Rows are points. Each copy is the shape, with its points in the same order, turned, moved and blurred by noise. Say if it was mirrored as well.
In the rows, 128 means zero.

Shape (8 x 2):
[[146 105]
 [ 77  80]
 [141 192]
 [147  97]
 [117 110]
 [104 127]
 [136 169]
 [ 99  95]]
Copy 1:
[[155 126]
 [100 175]
 [125  49]
 [160 140]
 [130 132]
 [114 122]
 [125  71]
 [111 154]]
Copy 1 is: mirrored
Copy 2 (8 x 2):
[[160 104]
 [ 96  66]
 [137 188]
 [164  95]
 [129 102]
 [114 119]
 [136 164]
 [115  84]]
Copy 2 is: only turned

Shape (9 x 3):
[[154 160 177]
 [103 121  89]
 [138 140 108]
 [121 145 104]
 [131 126 139]
 [174 187 115]
 [136 124 101]
 [125  66 121]
 [ 70 152 185]]
Copy 1:
[[160 184 155]
 [127  95 109]
 [151 129 107]
 [133 125 107]
 [157 128 144]
 [162 189  82]
 [157 113 107]
 [171  71 148]
 [ 94 151 192]]
Copy 1 is: only turned
Copy 2:
[[172 152 182]
 [ 95 143 104]
 [137 139 113]
 [122 151 115]
 [130 128 147]
 [185 176 108]
 [135 127 109]
 [106  64 115]
 [ 96 160 203]]
Copy 2 is: only turned

Shape (9 x 4):
[[143 156 100 113]
 [135 167 185 156]
 [119 163 101 109]
 [147  63  87 139]
 [152 169 112 106]
 [140 134  96 117]
 [122 125 108 106]
 [ 93 148 211 105]
 [113 177 131 142]]
Copy 1, 9 rows:
[[135 141 116  90]
 [ 72 137 189  91]
 [108 149 106  95]
 [185 126 134 160]
 [123 149 123  65]
 [139 137 127 102]
 [125 160 117 111]
 [ 43 197 177 125]
 [ 78 124 133  86]]
Copy 1 is: mirrored
Copy 2, 9 rows:
[[142 179 110 125]
 [120 156 186 172]
 [115 177 104 122]
 [190  95  78 133]
 [138 187 125 112]
 [148 159 104 125]
 [132 141 102 120]
 [ 69 122 186 131]
 [109 178 134 163]]
Copy 2 is: only turned
Copy 3, 9 rows:
[[112 156  98 102]
 [120 137 185 131]
 [ 87 145 101 101]
 [164 121  52 164]
 [115 157 111  83]
 [121 143  83 115]
 [109 120  89 117]
 [ 97  71 183 112]
 [ 85 152 141 123]]
Copy 3 is: only turned
Copy 4, 9 rows:
[[161 108 145 140]
 [137 189 129  99]
 [145 106 161 139]
 [134  72  60 143]
 [175 116 153 127]
 [153  97 126 140]
 [134  91 130 123]
 [101 160 151  48]
 [132 152 156 139]]
Copy 4 is: mirrored

Shape (11 x 6):
[[111 161 106  63 111 126]
 [107 138 116  68 123 164]
 [157 169 160 156 141 178]
 [ 99  93 106  94 104  79]
 [ 67 144 129  92 171 125]
 [174 118 157 127 139 112]
 [111 104  94 110 115 116]
 [ 86 151 181 132 139 130]
 [ 92 170 134  92 150 110]
 [203 159  95 140 162 115]
 [118 127 145 125  95 104]]
Copy 1, 11 rows:
[[120  92 148 156 169 195]
 [119 129 141 125 183 187]
 [195 161 114 148 167 115]
 [ 90  88 163 128  99 169]
 [ 96 152 191 165 163 155]
 [171 102 151 117 128 107]
 [ 93 106 132 127 122 154]
 [157 173 177 160 127 149]
 [128 126 182 180 159 161]
 [159  68 114 153 170  77]
 [150 114 146 141  99 160]]
Copy 1 is: mirrored
Copy 2:
[[111 162  90  78 128 162]
 [114 156 122  88  94 165]
 [189 128 183 116 154 158]
 [ 87 118  71 120 138 114]
 [ 96 173 143  71 123 103]
 [173  86 113 111 149 128]
 [110 143  92 132 129 125]
 [110 123 179  87 163 119]
 [112 162 124  57 147 126]
 [223 143  82 109 157 123]
 [ 99 115 111 117 169 137]]
Copy 2 is: mirrored

Shape, 10 rows:
[[123 160 127 167 135 134]
 [ 79  92 117 137 169 174]
 [120 105 119 174 147 141]
 [139 137 128  89 148 144]
 [115  96 146 102 135 153]
 [116 146 154 144 169 117]
 [125 159 165 151 182 167]
 [102 176 183 169  70 209]
 [169 117 139 139 139 107]
 [140 160 144 109 143  59]]
Copy 1, 10 rows:
[[111 173 130 127 120 150]
 [113  93 184 147 134 165]
 [ 88 120 131 122 121 163]
 [147 135 159 112 148  99]
 [119 101 173 129 120 102]
 [109 154 135 161 150 126]
 [ 88 173 176 142 163 138]
 [ 86 208 213 124  51 127]
 [102 136 104 104 137 101]
 [150 161  81 149 144  87]]
Copy 1 is: mirrored
Copy 2:
[[121 107 115 160 127 102]
 [127 132 176 165  63  56]
 [130 100 162 139 109  83]
 [149 167 130 148  83 125]
 [120 149 164 137  59 116]
 [113 149 150 165 136 102]
 [135 130 156 207 123 118]
 [ 79  60 105 212  61 153]
 [139 132 150 109 128 136]
 [109 184 112 111 152 131]]
Copy 2 is: mirrored
Copy 3 (10 x 6):
[[144 149 158 155 142 163]
 [145 128  72 117 134 190]
 [149 125 110 172 135 176]
 [161 150 112 114 123 108]
 [148 107  98 110 113 134]
 [145 133 137 138 177 138]
 [189 135 146 122 174 159]
 [167 112 220  96  93 208]
 [157 114 133 181 132 106]
 [107 142 151 154 162  70]]
Copy 3 is: only turned

Shape (11 x 8):
[[127 115 157 160 117  77 146  98]
 [106 106  77 124 118 106  67 137]
 [141 131 170 133 119 119 132 151]
 [147 164 157 124 108 141 197 143]
 [173 121 175 103 153  56 145 123]
 [ 68 141 135 111 124 130 101 120]
 [151 153 155 120  95 125 143  78]
 [ 88 133 111 158 128 138 147 170]
 [135  92 137 121 132 135 148  72]
 [ 93 144  88 187 180 105 119 107]
 [ 84 125  98 169 152 152  54 177]]
Copy 1 (11 x 8):
[[138 140 123 150 107  77 148  97]
 [ 83 128  94 200 168 121  81  96]
 [126 129 163 128  96 127 112 109]
 [153 127 156 131  82 171 167 116]
 [172 147 163 117 152  80 135 115]
 [ 82 100  94 128 134 139 126  67]
 [178 130 108 127  93 140 133  76]
 [ 66 119 143 177 111 142 154 111]
 [150 122  77 138 106 103 135 128]
 [ 66 183  83 168 132 107 166  98]
 [ 13 149 119 171 140 136  85 108]]
Copy 1 is: mirrored
Copy 2:
[[116 135 154 116 118 102 123  60]
 [141  61 109 123 131  96  65 101]
 [120 155 120 132 112 133 124 120]
 [119 179 115 152 155 185 137  91]
 [109 174 105  61 118  98 148  84]
 [ 77 102 110 165 154 109  80  97]
 [100 161 134 103 136 159  89  60]
 [131 103 134 177 160 129 129 117]
 [ 76 100 146  86 147 158 110  75]
 [137  92 177 131 202  77 116 111]
 [145  66 143 169 146  89  71 176]]
Copy 2 is: only turned
Copy 3 (11 x 8):
[[120  91 112 101 136  81  95 124]
 [182 115 159 111 104 128 174 110]
 [131 120 131 126 123 128  87 165]
 [ 79 142  99 170 118 137  77 153]
 [152  71  75  99 132 145  65 151]
 [143 164 132 103 152 124 160 144]
 [124 149 100 142 147 113  76 100]
 [105 127 144 146  97 108 164 171]
 [136  95 111 155 178 107 116 106]
 [159 113  88 131 104  52 182 152]
 [188 143 186 133  95  98 190 180]]
Copy 3 is: mirrored
